Rows are points. Examples show where two turns around zero, p and q, send a point. Where does a point land after both, in the order given? Backwards means that the second turn is done in reverse. Each puzzle has new turns, and all numbers are rounded.
(in the rows, 128 means zero)

Turn p:
[112  86] => [149  88]
[142 134] => [133 143]
[130 165] => [101 154]
Turn q:
[137 111] => [115 114]
[128  81] => [ 84 111]
[134 160] => [160 134]
[113 160] => [153 153]
Where do these land?
q, then p: [145 115] => [140 110]
p, then q backwards: [ 64 137] => [150  67]
p, then q: [135 148] => [141 144]
q, then p: [146 122] => [143 116]
q, then p backwards: [149 118] => [109 114]

Turn p:
[155 116 111] => [158 144 131]
[155 110 160] => [135 132 173]
[ 80 144 165] => [ 75  95 130]
[125 150 102] => [125 144  98]
[124 120 103] => [146 125 108]
Turn q:
[117  86 143] => [ 83 117 128]
[117 156 138] => [147 136 152]
[100 158 119] => [144 161 148]
[107  94 124] => [ 89 138 123]
[146 115 122] => [125 116 109]
[181 158 122] => [178 100 107]
Where do these land?
q, then p backwards: [127 149  95] => [152 133  97]
p, then q backwards: [124 118 136] => [132 130 141]
q, then p backwards: [ 78 142 140] => [167 141 162]
p, then q: [129 169 154] => [128 159 165]
q, then p: [156  95 112] => [156 113  94]
q, then p backwards: [154  95 131] => [ 86 132 123]

Turn p:
[135 136 126 119  94 135] => [138 147 138 129  99 132]
[136 134  99 132 112 132] => [152 147 118 139 122 135]
[ 90 132 138 171  95 158] => [146 110 177 152 121 170]
[152 108 136 123 175 132] => [120 125 118  97 168 105]
[104  85 116 107 155  89] => [131  77  91 129 131  93]
[155 122 167 141 137 159] => [117 142 170  98 150 123]
[102 167 162 100 171 123] => [ 61 112 109 109 133 152]
[119 130 114 127 125 143] => [142 127 124 125 126 145]
[158 139  94 133  90  82] => [144 166 108 175 104  98]
Turn q:
[148 166 115 153 172 186] => [103 177 134 145 175 177]
[103  83 108 129 137 171] => [108  96 164 164 158 123]
[142 139 118 133 123  78] => [159 145 104 130  97 114]
[105  95 130 134 122 184] => [ 85  97 164 144 151 134]
[153 134 135 131 106 109] => [138 134 124 116  94 138]
[141 142 132  93 124 100] => [164 121 109 102 122 131]
[119 112 156 124 131 100] => [136 127 136 105 118  94]
[113 153 130 127 109  95] => [130 128  88 117 109 113]
Where do these land?
p, then q: [ 99 135 110 161  93 137] => [ 94 147 160 128 107 153]
p, then q: [180 127 134 115 112 127] => [144 139  84 101 118 130]
p, then q backwards: [105 131 106  72 121 132] => [138 159 134 115  81 101]
p, then q: [125 132 140 144 115  99] => [109 141 126 133 110 104]
q, then p: [138  91 142 114  94 115] => [138 121 155 120  96  93]
p, then q: [ 97 110 103  93 173 110] => [163  97 142 182 138 123]
p, then q: [136 156 156 163 147 158] => [102 144 134  99 176 121]
p, then q: [145 143 133 162 169 146] => [129 157 132 121 180 120]

Turn p:
[138 152 129 127 113 123 122 121] => [132 138 114 137 131 141 146 138]
[164 114  96 125  92 143 122 141] => [121 111  96 142 166  97 146 125]
[108 148 136 131  69 164 147 152] => [123 103 111 117  99 102 189 145]
[100 162 153 135 163 130 131 172] => [146 117 130  69  99 160 123 132]
[146 151 116  92 140 144  85  86] => [127 189 108 142 143 140 139  90]
[122 121 149 151 138 137 101 149] => [160 111 146 110 132 135 134 110]
[177  93 144 164 140 105 144 119] => [124 109 170 145 182 135 110 151]
[ 67 137 111 151 149 137 139 126] => [112 102 134 124  72 148 116 102]
[141 122 107  93 128 157 143 107] => [ 88 155 116 128 136 103 132 115]
[104 115 160  97 135  55 154 110] => [144 161 149 147  95 125  77 185]
[140  92 106 143 140 113 121 125] => [128 110 135 148 151 120  96 115]
Turn q:
[125 114 130 157  96 123 110 117] => [133 141 115 161 134 110 129 154]
[113 158 142 153 144 117 133 114] => [151 125 168 130 146 117 130 130]
[109 146 134  87  82 162 125 115] => [140 170 114 100 107 158 149 163]
[127  88 113 166 173 146  95 142] => [ 94 135 138 179 136 129  87  93]
[135 117 108  92 131 101  93 121] => [128 144 105 111  94  96 111 108]
[159 148 111  99 153 149 156 132] => [132 116 119  97 134 160 146  85]
[129 114 146 139 106 112  89 157] => [ 91 145 119 136 134  91 123 151]
[151 163 139  91 117 131 176  98] => [174 111 114  77 138 153 154 130]
[110 103 176 128 149 142 155 113] => [133 105 143 119 146 160  84 155]
[122 129  81 169 129  99 147 172] => [102  89 146 171 111 105 169 109]
Where do these land?
q, then p backwards: [169 135 160 108 153 109  79  90] => [149  93 119  72 160 128  96 160]
p, then q backwards: [116 109 105  94 130 122 164 120] => [119  95 137 121 125 109  89 149]
q, then p: [168 155 145 123 132 111 116 169] => [113 155 131 127  92 131  79 139]
q, then p backwards: [123 134 141 140 154 127 154 131] => [135 114 135 162 143 129 129 134]
q, then p: [109 124 139 142 142  84 130 123] => [168 126 144 139 142 118 111 145]
p, then q: [160 148  98 150 130 155 109 125] => [154 117 141 145 116 166 109 102]
q, then p: [139 100  87 106 147 122 133 113] => [119 129 120 179 140 114 146 111]
q, then p backwards: [116  91 163 123 114 147 152 143] => [142 150 115 145 139  96 170 137]
q, then p: [103 148 128 171  89 112 161 139] => [123  82 158  98 138 118 117 168]
p, then q backwards: [ 99 158  94  93  83 164 130 152] => [163 119  85  90  82  98 119 147]
q, then p: [105 106 149 159 134 154  80 103] => [168 117 121 113 133 184 149 107]
